Each wall is flat, endless, passes through zero and stands at right angles to its row. A trip goes straight from one point to another. List the walls that it crosses, first one first.
In the rows, 128 means zero.

Walls:
(1): [127  68 151]
(2): [163 162  95]
(3): [ 97  68 147]
(4): [108 134 125]
(5): [119 107  98]
(6): [170 101 142]
(7): [ 97 122 142]
Trips:
[126 118 146] to [ 87  83 114] -> 4, 5, 6
[117 119 129] to [ 84 137 115] -> 1
[161 180  92] to [129 132 101] -> 5, 4
[ 85 107 129] to [105 113 147] -> 5
[149 117  92] to [112  99 133] -> 1, 3, 2, 7, 4

Walls:
(1): [ 82 132  99 110 120 105 146  88 146 125 114 163 157 109]
(2): [162 106 105 154 143 135 165 171 127 160 188 149 146  95]
(3): [108 124 122  73 136  76 187 113 150  70 101 146 123 147]
(4): [107  95 134 145 133 129 139 111 128 121 116 209 115  91]
(5): [150 117 183 130 159 114 142 137 123 135 114 114 116  96]
(6): [ 96 119 139  84 126 138 151  91 128  75 129 131  87 122]
(7): [142 105 148 129 156 110 101 135  98 131 116 123 149 135]
(8): [ 99 129 136 177 121  94 109  83 133 144 102 169 130 108]
Trips:
[150 114 122 181 126  98 168 119 156 105 136  79 155 121] to [135  97  87 167 160 141  86 124 158 137 117 100 104  93] -> 3, 7, 4
[ 66 130 139 146 145 117 146 125  88 130 201 132 150 128] to [140 146 131 189 111  74 130 132 120 172 151 120 158 114] -> 6, 4, 5, 1
[ 98 101 179 141 154 129 113  85 127 141 126 113 134 110] to [145 178 149 117  97 103 169 150 143 144 133 112 152 119] -> 4, 6, 3, 7, 2, 8
[154 105 141 119 147 117 124 142 122 119 139  97 134  79] to [132 124 143 133 133  66 147 109  96 171 148  88 118 112] -> 8

Walls:
(1): [135  89 140 126  80 131  91 104 106  67 138 124 125 163 141 111 121 121
 153 135 121 152 153 125 139 117  65 116 138  84 155  80 130 112 152  97
 156 112 134  87 148 132 105 173 134 150  84 155]
(2): [118 158 114 185 138 162 166 157 115 117 133 108 149 112 124  99 164 121
 148 105 140 160 145 106 115 154 149 103 106 112 131  71 167 103 111 132
 138 115 133 124 106 141 140 112  53 109 118 106]
(3): [129 179 155 159 125 118 126 134  80 146 128 111 177 105  96 127 167  62
  96  93 143 131 134 128 116 216  87 104 118 111 159 112 144  76  98 143
  73  90 144 103 113 149  86 115 138 137 114 117]
(4): [146 156 111  98 153 127 117 158 147 113  94 122 135 150 138 100  88 119
 176 121 119 133 108 121 140 125 130  98 135  73 135 131 121 107  86 121
 116 157 123  88 159 138 136 137 125 132 142 101]
(5): [ 86 149 130 112 116 123 168 165 137 173 152 112 124 116 106 132 129  82
 142 170 143 142 168 182 183 159 101 143 169 137 101  91 157 159  80 119
 129 119 125 111  95 151 111 101 166 141 164 138]
Trips:
[151 100 102 143 134 137 200 121  82 133 133  88 139 148  87 133 137 109
 115 126 149 158 117 108 113 136 169  73 119 135 147  69  84 145 130 104
 165  77 158  87 126 134  94  97 142 124 116 126] to [141 116 158  95  94 124 147 121 163 121 105 117 126 179 132  98 126 130
  96 131 116 135 144 140 194 120 120 160 139 125 120 141 122 110 140 124
 103 213 163 141 139 159  96 142 155 111 130 177] -> 2, 4, 3
[160 122 136 192 106 137 151 114 119 127 117 131 134  80 151 139 130 135
  92 182 132  99 139 175 165 121 148 147 140 124 133 136 147 140 140  93
 169 150 150 114 167 130 118 147 112 120  88 146] to [ 99 150 134 104  98 135 161 142 145 143  83 136 129  73 101  99 144 174
 155 114 152 151 111  90 129 142  82 124 116 167 114 146 147 115 134 148
  56 162  80  89 144 143 121 179 115 109 160  80] -> 2, 1, 3, 4
[127 155  66 112 167 150 111 121 144  47 122 158 130  99  87 146 132 137
 112 130 124 139 176 107 167 130 126 163 153 110 106 179 121 136 151 154
 118 131 140 136 134 152 142 126 102 114 188 119] to [127 112 115 111 142 125 129 143 136 117 177 143 128 110 110  83 119 157
 106 118  87  88 145 147 140 163 127  91 121 127 167 149  98  97 146 172
 139 177  84 119 134 136 151 152 129 148 127 127] -> none
[120 107 160 125 149 118 100 133 120 151 170 144 144 115 132  78 153 144
 125 143 127 141 106 138 135 107 123 139 118 165 118 173 111 144 136 135
 191 182 125 111 149 113 117  88 116  76  78 166] to [119 120 144 133 137 108 129 113 140  88  85  67 159  90 154 112 141 108
 143 133 144 154 168 176 126 129 110 152 138 125  76 143  97 117 154  81
 139 115 133 140 104 122 133 111 165 106 170 128] -> 5, 1
[128 121 103 102  80 172 160 167 138 134 155 121 121 124 127 161 147 119
 134 114 131 141 138 103 144 143 138  80  97 142 111 113 125 126 175 123
 158 133 140 117 129  82  98 150 119 144 124 119] to [136 179 126 165 138 130 123 137 124  91 121 151 123 151 116 112 116 149
 155 159 160 179 108 171 154 195 128 103  88 151 125 168 121 119  96 202
 112 132 140 128  81  81 151 123 145 137 146 135] -> 3, 1, 4

Walls:
(1): [109  97 148 108 166 165 121  93 181 111 111 143 136 161 158 136 101 152
  79 160 103  99 140  91 120 154  91  97 123 124 142 118 131 126 130 144
 117 143 158 115 118 107  97 121 149 124 104 159]
(2): [139 128 114 147 113 159 121  93 112 189 165 110 191 129 117  94 104 174
 180 121 116 112 121 148 118 174 121 139 164 170 165 101  80 168 140  90
 135 129 134 142 150  84 125 138 133 120 116 148]
(3): [126 129 137  73 115 128 130 103 112 172  89  80 102 107 134 143 167 131
 120 175 122 147 136 124 126 114 156  93  85 155 116 162 134 137 129  57
 172 159  54 139 138 135 123 185  97 121  97 121]
(4): [113 146 101  99 142 142 147 146 124 115 146  97 101 112 124 144 145 127
 158 118 128 122 140 144 169  97 126 133 106  60 110 121 152 132 170  88
 103 101 171 119 145 197 125 104  98 149 154 126]
(5): [ 94 154 108 176 140 133 118 107 147 131 126 119 117 154 110 114  89 117
 143 159 160 129 149 132 111  83  66  92 127 145 127 149 120 165 154 154
  91 204 132 109 110 139 149 132 103 189 107 151]
(6): [118 148 129 131 103 146 105  98 135  70  85 151 198 200 113  77 156 168
 124 177 137 140 138  75  95 109 118 106 126 149 115  91 109 114 156 167
 121  43 125 115 128 171 123  85  98 155 166 118]
(7): [122 167 113  99 109 119 128 167 114 111  99 142 136 122 124 127 170 106
 137 171 119 127 184 126 126 160 141 139 111 158 129 117 112 100 147 148
 131 171 133 101 105 172  88  91 144 162 157 159]
(8): [163 140 137 125 101 162 151 164 124 160 133 174 121 122 108 125 154 151
 126 112 132 128  83 107 148 170 119 126 125  85 127 134 159 104 135 104
 122 112 122 102 135 158 172 185 132 133 130 162]
Trips:
[121 129 161 123 108 131 110 120 116  80 174 120 137 141 188 130 146  93
 144  97 133 130 132 146 100 122 143 127 152 106 148  72 104 114 125 111
 145 171 105 117 172  92 123 122 134  89 145 129] to [168 140 158 149 112 121 169 190  99 103 163 126  73 113  65 156 150 165
 137  97 153 160 119 124 149  90 137 118  72 144 150 125 182 147 147  97
 131 139  72 152  88 111 125 113 153 129 111  53] -> 3, 2, 4, 8
[ 75 122  98 111 123  80 135 168 139 182 114 129 143 115 116 133 126 117
  51 114 169 103 104 137 141 150 104 157 139 148 132  83  88 124 125 135
 111 138 118 113 126 130 126 127 106  90 164 124] to [154 127 138 148 117 170 108 115  76  92  94  72  77 129  98 116  92 134
  91 131 148 166 155 155 162 120  97 152  93 116 119 101 139 125 172 117
 129 120 118 149 154 102 105 121  87 128 148 148] -> 2, 4, 3, 5, 6, 7
[161 139  99 134 128  69 145 139  77 121 115 122 163 132 172 127  88 151
 107 139  98  97 166 131 112 135 122 121 156 178  55 128 138 124  86 110
 123  84 132 116 152 155 172 148 110 155 100 104] to [149 130 139 134 152 142  86 110 148 120 133 157 125 118 122 138 101 128
 136  79 120 152 106 147 130 143 132 163 152  59 159 156 107 108 142 113
 118 125 120 126 112 167 128 142  87 108 124 124] -> 8, 3, 4, 6, 2
[159 135 170  70 125 171 140 112 111 108  98 128 123 115 145  95 129 140
  78 138 119 135 104 161 160  98 118 118  78 179 103 162 159  92 118 133
  91 100 165 168 118 139 166 137 199 191 102 144] to [118 145 175 114  97  79 149 149  86 112  94 128 127 143 121 105 117 142
 158 145  92 174  99 176 144 137 175 108 133 124 166 123 107 120 115 105
 162 161 111 157  78 153  68 118 103 135 104 140] -> 4, 1, 8, 6, 2
[139 134 154 125  96 132 122 156 141 137 146 158 145 115 123 148 134  89
  88 158 159 105 140 124 113 118 146 129 140 108 110 145 133 123 140 165
 141 107  81  67 106 135 130 161 156 139 136 147] to [111  73  92  57  93 140 150 161 111 119 106  81 135  70 117 128 133 136
 131 102 138 103 131 127 194 123 122 108 127 164 109 162 124 152 131 144
 182 133 127 115 132  95 146 114 115 119 100 179] -> 6, 4, 2, 8

Walls:
(1): [128 138 127  84 105 105 112  89 176 179  85 149 101 102 124 128 110 102
 118 156 124 109 153 157 129 149 129  97 146 131 114  95 182 130 108 101
 104  85  97 147 152 155 105 111  39  97 144 101]
(2): [120 154 151 172 204 145 154 100 168 133 121 139 154 131 117 146 130 105
 162 143 119 116 110 127 162 104 124 147 105  64 113 164 130 134 202 163
  89 166 125 113 135  89 144 168 135 102 121 138]
(3): [122 101 160 127 132 135 114  90 159 127  88 116 165 181 145 127 160 149
 146 151 133 158 110 120 180 129 109 128 148 146 127 120 127 119 118 142
 101 123 127 131  91 158  79 114 169 112 149 135]
(4): [110 113 128 113  83 138 148  81 181 149 170 105 148 147 106 130 137  66
 169  98 104 128 157 103 105 149 146 190 162 153 163 146 137 109 129 102
 175  96  96 108 121 141 135  82 102 153  94  91]
(5): [108 143 161 112 178 120 108 102 140 132 161 158 121 143 118  95 118  58
  97  89 117 159 117  80 108 150 103 131 139 145 134 118 104 139 136 137
 105 151  71 126 171 129 144 129 134 144  87 153]
(6): [108  96 115 135 170 152 124  95 152 131 150 162  94 137 152 128  77  68
  89 153 119 133 145 128 164 151 148 125 122  91 119  72  73  92 146 149
 143 118 121  98 145  82 134 108 109 110 122 109]
(7): [117 112 157 142 120 128 137 131 163 132 151 120 140 119 182 107 106 119
 134 135  84  86 151 136 161 127 119 114 157 129 131 126 107 104 162 173
 148 153 165 112 127 125 134 169 139 167 137 133]
(8): [115 118  88 143  81  95 177 115 130 117  92 134 122 130 141 148 120 133
 108 129 168 171 105 136 144 180 139 101 125 132 129 107 135 163 100 114
 118 118 105 155 128 127 101 139 137 117 103 150]
(9): [ 87 103 130 109 134 162 143 131 177 127  83  94 133 162 115 121  99 131
 111 142 137 109  99 154 114 102 160 144 174 165  94 145  65 120 122 118
 143 142 227 141 124 120 147  83 126  95 145 141]
(10): [144 152 166  87 102 164 148 131 149 132 110 152 128 117 129 212 127 112
 121 138 135 139 153 123 116 136 111 103 111 134 121 148 135 132 141 144
 115 134 138 167  77 129 136 154  64 107 151 126]
(11): [132  92 170 154 121 102 120 136  93 159 105 112 142  79 134 119 138 109
 147 141 142  81 143 135 116 205 138 110 117 136 147 144 179 112 116 101
 177 100  90 138 110 158 120 127  95 137 147 167]
Trips:
[120 148 149 140 148  74 142 130 121 139 114 153 133 127 105 159 164  80
 105 173 156 170 127 127 102 107 117 115 124 133 135  84 107 119 140 117
 126  72 171 106 146 143 155 119 122 162 128 121] to [145  83 125 112 120 178  87 134 132 167 110 145 154 116 148  97 120 113
 121 125 143 116 137 142 159 104 106 180 127 133  82  94 122 103 147 125
  92 163 153 192 118 111 132 176 124 186 107 165] -> 8, 2, 7, 3, 1
[121 107 108 145 157 100 122  97 182 106 150 142 149  97 116 120  86 142
 104  82 147 111 147  80 152 123 142 183 117  93 123 107 104 145 174 148
 136 121 130 131  87 167 141  70 103 116 102 106] to [ 92 166 145 126 172  87 139 128 107 136 152 141 171 151 112 120  96 153
 111 107  87 152 116 187 171 129 122 118 156 102 115  88 139 152 136 139
 120 118  86  90 100 138  95 108 131 121 102 150] -> 3, 1, 9, 8, 4
[ 83 166 136 146 132 102 128  99 132 125 122 135 172 119 105 154  92 184
 130 156 120 108 123 156 120 107 188 111 145 157 172  80 122 124  91 162
 114  82 123 114 188 126 129 140 107 161 156 145] to [ 75 187 142 190 154 147 177 128 130 153 156 115 114 154 199 127 125 154
 113 110 154 130 175 143 131 128 118 129 145 125 149 108 137 122  81 131
 129  83 178 111 127 143  97 126 145  80 155 134] -> 3, 11, 1
[130 122 129  74 136 117  94 167 126 109  76  87 123  89 108 110 113 104
 129 152 134 151 141 199 113 111 150 128  97 150 116 108 151 116 144 130
 129 139 130  92 108 149 142 125 148 136 119  94] to [158 139 102 127 152 139 115 128 103 108 102 149 129  97 111 129 145 123
 108  99 125 138 149 110 152 115 103  54 153 154 135 120 153  90 117 106
 119 160 107 122 172 132 103 181 145 129 123 143] -> 9, 5, 8
